Each row of a before or after table is a point. One or more steps were done to the points. Then noise was added and the rows were shuffled. The steps act on how far a point lies along the listed directions, d1 being the first. What was done? A step turns or swaps two directions, mirrors them in a line or flattens them onto one, adds a multiple of one to another, or multiplies one. Angles are multiples of 10 degrees, from the lower direction toward the higher: turns from -170 to 170, lines from 10 to 170 but not 90. Use the fewest steps. Two steps may share a direction if one is a turn and the other turns, adds or multiplies; they go together, in the order done. Otherwise the lowest direction goes first.

Directions:
(1): [-0.51 -0.27 -0.14]
(2): [ 0.22 -0.15 -0.53]
(3): [-0.21  0.51 -0.23]
Before (8 x 3):
[[-0.01 -0.03  0.62]
 [-0.23  0.01  0.45]
 [-0.12  0.21 -0.07]
 [-0.07 -0.17  0.20]
 [ 0.02 -0.15  0.37]
 [ 0.38  0.50  0.36]
 [ 0.03  0.19  0.24]
 [ 0.46  0.07 -0.43]]
After:
[[-0.33  0.09  0.72]
 [-0.14  0.21 -0.03]
 [-0.12  0.06  0.92]
 [ 0.33  0.54  0.54]
 [-0.04 -0.11  0.54]
 [ 0.58  0.00 -0.71]
 [-0.10 -0.15  0.31]
 [-0.01  0.23  0.38]]
Steps: multiply d2 by 1.6

Directions:
(1): [ 0.40  0.09  0.45  0.44  0.06  0.14  0.58 -0.13]
(2): [-0.06  0.10 -0.13 -0.33 -0.39 -0.58  0.51 -0.23]
Before, 10 rows:
[[-0.13 -0.06 -0.21 -0.20  0.17  0.18 -0.57  0.22]
 [-0.18 -0.11 -0.24 -0.04 -0.05  0.54 -0.48  0.10]
 [-0.11  0.09  0.13 -0.15 -0.09 -0.08  0.12 -0.24]
 [ 0.20  0.12  0.51  0.32 -0.21 -0.31  0.78 -0.04]
 [ 0.21 -0.05  0.26  0.41  0.39  0.34 -0.09  0.20]
 [ 0.29  0.21  0.02 -0.19 -0.23 -0.11  0.43 -0.17]
 [-0.24 -0.28 -0.04 -0.06  0.15  0.50 -0.94  0.26]
 [-0.30 -0.08 -0.37 -0.44 -0.23 -0.37  0.11 -0.10]
 [-0.07 -0.15 -0.35 -0.04 -0.21 -0.12 -0.16 -0.01]
 [-0.16 -0.17 -0.01 -0.04  0.15  0.49 -0.62  0.40]]
After:
[[-0.13 -0.20  0.07  0.11  0.35  0.76 -0.84  0.49]
 [-0.11 -0.13 -0.17  0.00  0.39  0.51 -0.85  0.37]
 [ 0.15  0.26  0.37  0.02 -0.58 -0.83  1.25 -0.25]
 [ 0.30  0.25  0.00 -0.32 -0.32 -0.30  0.57 -0.25]
 [-0.26 -0.13 -0.30 -0.30 -0.04 -0.07 -0.11 -0.03]
 [ 0.19 -0.04  0.22  0.32  0.24  0.12  0.13  0.10]
 [-0.15 -0.22 -0.20  0.15  0.12  0.82 -0.73  0.21]
 [-0.08 -0.16 -0.31  0.11  0.00  0.07 -0.35  0.08]
 [-0.19 -0.34  0.00  0.20  0.44  0.93 -1.27  0.42]
 [-0.11  0.09  0.14 -0.18 -0.12 -0.12  0.16 -0.26]]
Steps: add 1 times d1 to d2

Directions:
(1): [-0.12 -0.18  0.00  0.33  0.03 -0.96 -0.12 -0.38 -0.32 -0.03  0.19  0.18]
(2): [-0.05 -0.30  0.15 -0.22  0.22  0.20  0.29  0.22 -0.67 -0.06 -0.21  0.73]
(3): [-0.26 -0.17 -0.18 -0.10 -0.11  0.14 -0.73 -0.35 -0.06  0.28 -0.70  0.07]
(4): [ 0.14 -0.03  0.64  0.17 -0.20  0.40 -0.11 -0.53 -0.48 -0.28  0.15 -0.36]
Before, 9 rows:
[[ 0.29 -0.12  0.88 -0.12 -0.04  0.80  0.55  0.23 -0.57 -0.51  0.41  0.00]
 [-0.03 -0.10 -0.37 -0.24 -0.01  0.25  0.25  0.63  0.39  0.11 -0.25  0.22]
 [-0.06  0.11 -0.36 -0.11  0.28  0.31 -0.09  0.26  0.51  0.13 -0.06  0.07]
 [-0.13 -0.07 -0.11 -0.01  0.02  0.49 -0.08  0.02  0.17  0.10 -0.36  0.08]
 [ 0.13  0.00  0.17  0.19  0.00 -0.10  0.08 -0.01 -0.17 -0.09  0.36 -0.11]
 [-0.15 -0.06 -0.07  0.56 -0.16 -0.55 -0.10 -0.26  0.04  0.07  0.11 -0.20]
 [-0.02  0.04 -0.07 -0.12  0.11  0.02  0.38  0.38  0.15  0.04 -0.08  0.31]
 [ 0.07  0.02 -0.23 -0.16  0.23  0.10 -0.18  0.22 -0.04  0.38 -0.47  0.26]
 [ 0.01 -0.14  0.00  0.25 -0.05 -0.29 -0.36 -0.37 -0.04  0.31  0.09 -0.06]]
After:
[[ 0.25  0.34 -0.30 -0.08  0.12  0.19  0.00  0.32  0.51  0.30 -0.10 -0.28]
 [ 0.22  0.36  0.01 -0.13  0.13  0.96  0.18  0.31  0.63 -0.07  0.18 -0.39]
 [-0.21 -0.33  0.17  0.84 -0.13 -1.23 -0.18 -0.71 -0.57 -0.09  0.26  0.01]
 [ 0.12  0.18  0.05 -0.06  0.04  0.23  0.44  0.46  0.36 -0.05  0.11  0.02]
 [-0.05 -0.29  0.04  0.49 -0.04 -0.88 -0.38 -0.59 -0.31  0.24  0.29  0.05]
 [ 0.02  0.19 -0.18 -0.08 -0.06  0.94  0.02  0.28  0.61  0.13 -0.28 -0.20]
 [-0.04 -0.23  0.11  0.18  0.10 -0.27 -0.01 -0.10 -0.49 -0.04  0.11  0.23]
 [-0.01 -0.26  0.13 -0.74  0.19  1.37  0.26  0.86 -0.26  0.04 -0.66  0.72]
 [ 0.26  0.23 -0.18 -0.33 -0.13  0.97  0.51  0.80  0.83 -0.10  0.09 -0.43]]
Steps: multiply d1 by 2.5; turn d3 and d4 by -50 degrees; turn d2 and d4 by -70 degrees

Directions:
(1): [-0.02 -0.06  0.00 -0.60  0.05  0.36 -0.17  0.30 -0.26  0.20  0.11 -0.23
  0.07 -0.39 -0.69 -0.57 -0.11  0.36 -0.26 -0.63]
(2): [-0.38 -0.65  0.68 -0.16  0.00 -0.32  0.29 -0.15  0.33  0.59 -0.02 -0.09
 -0.19 -0.10  0.27 -0.52 -0.16 -0.45 -0.04 -0.03]
(3): [ 0.41  0.11 -0.25  0.23  0.24  0.02 -0.35 -0.90 -0.20  0.40 -0.23  0.37
  0.11 -0.32  0.27 -0.30  0.40 -0.16 -0.32 -0.35]
(4): [ 0.42  0.07  0.30  0.15  0.32  0.58  0.12 -0.07  0.38 -0.49 -0.60 -0.02
 -0.30  0.31 -0.39 -0.49  0.09 -0.36  0.36 -0.01]
(5): [ 0.12 -0.10 -0.29  0.01  0.12  0.42 -0.28  0.35  0.13 -0.25  0.32  0.31
 -0.21  0.24  0.84 -0.49 -0.63  0.04 -0.38 -0.06]
Before:
[[-0.40  0.15  0.09  0.01 -0.35 -0.02  0.17  0.49 -0.23 -0.33  0.14 -0.26
  -0.06  0.32 -0.58  0.50  0.02  0.50  0.06  0.13]
 [-0.21 -0.42 -0.45 -0.61  0.10  0.30 -0.48  0.51 -0.52  0.44  0.62  0.13
   0.15 -0.51  0.07 -0.67 -0.38  0.53 -0.51 -0.80]
 [-0.43 -0.11 -0.13 -0.61 -0.32  0.21  0.09  0.95  0.14 -0.15  0.72 -0.18
  -0.06  0.14  0.16  0.17 -0.72  0.53 -0.26  0.23]
 [ 0.41  0.27 -0.32  0.02  0.30  0.45 -0.52 -0.24 -0.02 -0.10  0.26  0.72
  -0.17 -0.14  0.91 -0.17 -0.11  0.16 -0.39 -0.22]
 [ 0.01 -0.29  0.90 -0.06  0.41  0.53  0.35  0.04  0.80 -0.21 -0.39  0.00
  -0.68  0.20 -0.19 -0.85  0.13 -0.65  0.42 -0.07]
 [-0.45 -0.21 -0.47  0.36 -0.39 -1.02  0.11 -0.62 -0.40  0.46  0.31  0.20
   0.24 -0.02  0.89  1.02  0.35  0.03 -0.19  0.47]
 [-0.06 -0.43  0.32 -0.33 -0.12  0.04 -0.11  0.15  0.16  0.07  0.11 -0.46
  -0.06 -0.10  0.08 -0.31 -0.10  0.11 -0.08 -0.11]
 [ 0.09 -0.22  0.30  0.31 -0.06  0.26  0.29  0.02  0.52 -0.18 -0.05  0.07
  -0.19  0.43 -0.02 -0.13 -0.01 -0.34  0.27  0.18]
 [ 0.32 -0.15  0.17  0.12  0.34  0.54  0.11  0.09  0.61 -0.64 -0.36 -0.04
  -0.20  0.33  0.31 -0.47 -0.14 -0.21 -0.15  0.01]]
After (9 x 20):
[[-0.02 -0.40  0.26 -0.25 -0.10 -0.04  0.02 -0.07  0.07  0.20  0.03 -0.45
   0.01 -0.28 -0.09 -0.30  0.04  0.01  0.03 -0.18]
 [ 0.01 -0.55 -0.08 -0.48  0.39  0.40 -0.41 -0.05 -0.20  0.67  0.11  0.19
   0.03 -0.50 -0.03 -1.26 -0.03  0.13 -0.42 -1.00]
 [-0.07 -0.44  0.22 -0.04  0.06 -0.12  0.16 -0.04  0.44 -0.05  0.03 -0.13
  -0.06  0.08  0.49 -0.17 -0.17 -0.05 -0.39  0.07]
 [-0.16 -0.25  0.31  0.23 -0.31 -0.02  0.32  0.08  0.36 -0.01  0.27 -0.04
   0.00  0.29 -0.07  0.23  0.00 -0.11  0.19  0.17]
 [-0.44 -0.24  0.63 -0.23  0.05 -0.15  0.31 -0.03  0.29  0.30  0.07 -0.16
  -0.20 -0.23 -0.18 -0.02  0.38 -0.21  0.15 -0.02]
 [ 0.18 -0.14  0.10 -0.06  0.32  0.28 -0.28 -0.33  0.21  0.14  0.19  0.64
  -0.39 -0.12  0.98 -0.46 -0.22 -0.09 -0.40 -0.14]
 [-0.26  0.27  0.00  0.03 -0.27  0.16 -0.02  0.49 -0.26 -0.59  0.11 -0.13
  -0.12  0.39 -0.33  0.36 -0.12  0.52 -0.05  0.08]
 [-0.11 -0.11 -0.22  0.38 -0.24 -0.35  0.28 -0.30  0.01 -0.45 -0.14  0.02
  -0.10  0.56  0.36  0.70  0.24 -0.29  0.31  0.65]
 [-0.26 -0.29  0.23 -0.61 -0.14  0.42  0.17  0.71  0.40 -0.04  0.39 -0.12
  -0.18  0.24 -0.07 -0.22 -0.65  0.09 -0.12  0.14]]
Steps: add 0.5 times d1 to d3; turn d2 and d5 by -40 degrees; multiply d4 by 0
